Each row is a point. To make a cloud, some directions were put in groups of two or more. Within a group, all points are equally far from the middle, so they leave a hole (a ring in 2 directions, a hollow ball in 3). The other directions are filled evenly. Then the cloud was stretched, turned, moved and blurred a little. Count the holes, and give their numbers of directions, smallest first.

Cloud (22 x 3)
[[-0.29 -0.21  0.53]
 [ 0.17  0.32  0.24]
 [-0.46 -0.31  0.19]
 [ 0.06 -0.15  0.23]
 [ 0.10 -0.01  0.45]
 [ 0.04  0.01  0.37]
 [-0.29 -0.12 -0.05]
 [-0.05  0.00 -0.08]
 [-0.32 -0.07  0.30]
 [ 0.19  0.49 -0.37]
 [-0.02 -0.18 -0.31]
 [-0.41 -0.03  0.51]
 [-0.03  0.13 -0.33]
 [-0.07  0.02 -0.36]
 [-0.25 -0.11  0.32]
 [-0.29 -0.16  0.31]
 [-0.03  0.00  0.42]
 [ 0.00 -0.13  0.22]
 [-0.42 -0.15  0.46]
 [-0.31 -0.32 -0.38]
 [-0.41  0.25  0.30]
 [-0.03  0.17  0.42]]
Holes: 0

Cloud (31 x 4)
[[ 0.15  0.37 -0.10 -0.27]
 [ 0.26  0.10 -0.16 -0.52]
 [-0.08 -0.24  0.26  0.29]
 [ 0.25 -0.49 -0.03 -0.04]
 [ 0.05 -0.55  0.12  0.18]
 [ 0.45 -0.01 -0.02  0.12]
 [ 0.02 -0.31 -0.31  0.45]
 [ 0.34 -0.19 -0.33 -0.19]
 [ 0.35 -0.19 -0.34 -0.08]
 [ 0.17  0.03  0.05 -0.59]
 [ 0.44 -0.08 -0.10  0.14]
 [-0.26  0.01 -0.05 -0.09]
 [-0.07 -0.40 -0.29  0.44]
 [-0.11 -0.57 -0.08  0.37]
 [ 0.14 -0.47  0.21  0.10]
 [-0.06  0.25  0.08  0.02]
 [ 0.22 -0.46  0.16  0.04]
 [-0.07 -0.14  0.38  0.06]
 [ 0.30 -0.13 -0.40 -0.12]
 [-0.05 -0.36 -0.06  0.49]
 [ 0.27  0.41  0.03 -0.34]
 [ 0.29 -0.10 -0.39 -0.17]
 [ 0.10  0.33 -0.17 -0.25]
 [-0.20 -0.47 -0.16 -0.07]
 [ 0.45 -0.23 -0.03 -0.01]
 [ 0.13 -0.13 -0.47  0.09]
 [ 0.25 -0.36 -0.19 -0.24]
 [ 0.32  0.21  0.31 -0.48]
 [ 0.08 -0.48 -0.13 -0.20]
 [ 0.44 -0.16 -0.17  0.09]
 [ 0.24 -0.13 -0.19 -0.45]]
Holes: 2 (2, 2)

Cloud (49 x 6)
[[-0.17  0.21 -0.03  0.00 -0.19 -0.40]
 [ 0.50 -0.15  0.08  0.15 -0.16  0.13]
 [ 0.02 -0.06 -0.33 -0.36 -0.23  0.44]
 [ 0.06 -0.11 -0.23 -0.43 -0.09  0.41]
 [-0.15  0.26 -0.31 -0.04 -0.03  0.42]
 [ 0.29  0.06 -0.11 -0.02  0.24  0.37]
 [ 0.26  0.08 -0.37  0.29 -0.23 -0.02]
 [ 0.09 -0.10  0.39 -0.14  0.05  0.37]
 [ 0.16 -0.45  0.24 -0.01 -0.06  0.47]
 [-0.27 -0.34 -0.26  0.28 -0.11 -0.10]
 [-0.13  0.11 -0.04 -0.32 -0.58  0.07]
 [ 0.11  0.58  0.17  0.29  0.04  0.03]
 [ 0.23  0.06  0.28 -0.23 -0.22  0.49]
 [ 0.13  0.36 -0.12  0.40 -0.26  0.30]
 [-0.01 -0.02 -0.09 -0.02  0.09  0.61]
 [ 0.11 -0.70 -0.22 -0.14 -0.42 -0.01]
 [ 0.21  0.17  0.27 -0.18  0.02  0.41]
 [ 0.02 -0.60  0.13 -0.30 -0.57  0.24]
 [-0.05 -0.14 -0.02 -0.43  0.07 -0.11]
 [-0.20 -0.34  0.22 -0.15  0.20 -0.04]
 [-0.39 -0.07  0.06 -0.18  0.04  0.34]
 [-0.49 -0.40  0.01  0.14 -0.15  0.03]
 [ 0.25  0.36  0.18 -0.16  0.06 -0.01]
 [ 0.28 -0.14  0.03  0.33 -0.33 -0.12]
 [ 0.40 -0.13  0.17  0.14 -0.43  0.08]
 [ 0.14 -0.18 -0.30 -0.40 -0.25  0.42]
 [ 0.16 -0.37 -0.17  0.38 -0.29  0.10]
 [-0.15  0.25  0.02  0.17 -0.03 -0.39]
 [-0.10 -0.55 -0.07  0.05 -0.49 -0.20]
 [ 0.06 -0.61 -0.37 -0.21 -0.03  0.15]
 [ 0.05  0.57  0.18  0.02  0.09 -0.03]
 [-0.03  0.20 -0.21  0.09  0.29  0.32]
 [ 0.11 -0.40 -0.48 -0.26 -0.24 -0.01]
 [-0.14 -0.57  0.32 -0.08 -0.45 -0.09]
 [-0.14 -0.71  0.14  0.11 -0.09 -0.03]
 [ 0.18 -0.48 -0.34  0.19 -0.25  0.27]
 [-0.31 -0.28 -0.01 -0.36 -0.47 -0.11]
 [-0.12 -0.53 -0.18 -0.44 -0.35 -0.10]
 [ 0.13 -0.11 -0.50  0.08 -0.36  0.07]
 [ 0.09 -0.34 -0.39  0.28 -0.02 -0.02]
 [-0.21 -0.32  0.22 -0.07  0.13 -0.23]
 [-0.05 -0.18 -0.37 -0.41 -0.16  0.32]
 [-0.27 -0.53 -0.14 -0.11 -0.27  0.47]
 [ 0.27  0.31 -0.26  0.11 -0.22 -0.18]
 [ 0.17  0.11  0.00  0.27 -0.55  0.24]
 [-0.14  0.14  0.24  0.40 -0.05  0.38]
 [-0.44 -0.09 -0.09 -0.04 -0.12  0.39]
 [-0.32 -0.22  0.08 -0.21 -0.43  0.48]
 [ 0.02 -0.28 -0.31  0.18  0.07 -0.27]]
Holes: 1 (6)
